Each row is a point. The points of each table are mixes of a few directions, plus a little noise. Count the directions of each table, and those that both share. Where both have some left over, give the other angles between the two spaces (their principal angles), to ten degrees, smallest first.
(in the rows, 128 means zero)

First (7 x 3):
[[120 118 123]
 [104  97 113]
 [147 153 139]
 [146 152 139]
 [153 161 144]
 [147 153 140]
 [ 79  63  98]]
Second:
[[101 155 150]
 [141 118  84]
 [159  93 132]
 [101 154 162]
 [121 131 172]
 [127 129 126]
 [144 115  70]]
Directions: first 1, second 2, shared 0; angles 70

First (9 x 6):
[[ 97  76 111 115  80  88]
 [172 110 106  50 164 157]
 [152 170 142 139 166 159]
 [105 115 127 145 101 106]
 [149 161 139 134 160 154]
 [127 153 142 156 135 134]
 [112 110 123 131 106 110]
 [141 144 132 128 146 143]
 [ 98 113 129 153  94 100]]
Second, 6 rows:
[[ 86  60 105 111 133 131]
 [118 119 128 129 124 122]
 [133 106 156 148  81 110]
 [164 164 156 117 143 131]
 [107 192 101 127 176 122]
 [160 128 122 135 111 152]]
Directions: first 2, second 4, shared 1; angles 40

First, 8 rows:
[[128 137 163  89 123 120  94 122]
 [117  38 148 144  99 109  90 112]
 [123  74  89 188 122 130 156 128]
 [125 102 118 148 123 127 133 126]
 [137 194 106 123 150 143 164 142]
 [130 153 162  84 128 123  99 125]
 [128 129 126 131 129 129 131 128]
 [136 196 112 117 150 142 158 141]]
Second, 7 rows:
[[126 132 206  48 113 108  50 114]
 [128 128 121 135 129 130 135 129]
 [129 127 102 154 133 135 154 133]
 [129 126  79 178 138 140 177 137]
 [129 126  88 169 136 138 168 135]
 [127 130 164  91 121 119  92 121]
 [128 128 136 120 126 126 120 127]]
Directions: first 2, second 1, shared 1

First (11 x 11):
[[167  95 167 130 130 133 156 154 141  88 118]
 [101 102 145  99  81  75 123 100 125 138 129]
 [157 133 129 156 152 172 132 158 142 106 130]
 [172 138 136  95 203 127 198 149  87 122  86]
 [112 166  88 154 143 164  99 127 131 149 144]
 [145  95 161 133 107 125 134 139 146  98 128]
 [ 99 162  89 150 127 150  91 117 132 155 147]
 [117 157  99 129 152 139 123 122 115 150 128]
 [139 116 136 172 106 168  99 147 166  99 150]
 [115 113 142  88 113  78 146 106 109 139 115]
 [ 84 130 116 104  94  84 110  90 116 161 133]]
Second:
[[127 119 123  49 163  56 206 109  65 150  98]
 [141 129 145 146 126 156 115 145 146 113 127]
 [163 112 173 162 145 115  45  76 145 153  82]
 [150 141 177 120 136 127 124 131 132 125  80]
 [130  97 124 134 142 162 119 142 128 123 162]
 [104 156 121 138  97 155 121 150 147 119 144]
 [120 139  81 145 110 110 155 129 133 113 151]
 [102 173 119 118  93 139 161 161 138 110 131]
 [130 111  96 155 127 125 118 117 134 125 155]
 [114 104 122 111 141 134 117 121 110 147 150]]
Directions: first 3, second 5, shared 2; angles 80

First:
[[133 150 104 159 157  98 170 173 186 120 185 103 141 175]
 [107  61 116 158 162 140 142 170 126  98 140 171 144 118]
 [125 106  99 152 116 154 157 131 142 100  95 127 104 144]
 [140 151 148 101 135 100 100 120 102 144 149 123 143 102]
 [155 134 138 101  95 168 114  93 101 130  93 101 125 105]
 [123 122 126 110  77 179 139  89 119 129  77 153 103 115]
 [140 141  80 142 124  92 158 142 126  88 124 123 102 121]
 [119 146 159 124 138 113  89 110 128 163 121 105 129 150]
 [110 142 180 104 148 108  85 122 122 180 166 148 159 124]]
Second, 9 rows:
[[111 127 120 130 112 126 140 135 129 130 114 135 132 131]
 [110 155 132 143 132 134  98 161 102 167 151  92 154  78]
 [106 120 115 129 102 124 153 131 135 123 101 146 129 145]
 [167 109 136 113 149 126 134  92 147  94 130 146 101 162]
 [137 152 142 136 155 135  87 145 106 155 166  90 143  84]
 [155 155 151 135 173 137  71 139 103 155 184  80 139  76]
 [105 123 116 130 103 125 149 135 132 128 105 141 132 138]
 [187  95 139 103 157 124 143  70 160  73 127 161  84 185]
 [ 73 116 100 133  69 120 178 144 138 127  73 160 137 152]]
Directions: first 6, second 2, shared 0; angles 30, 80
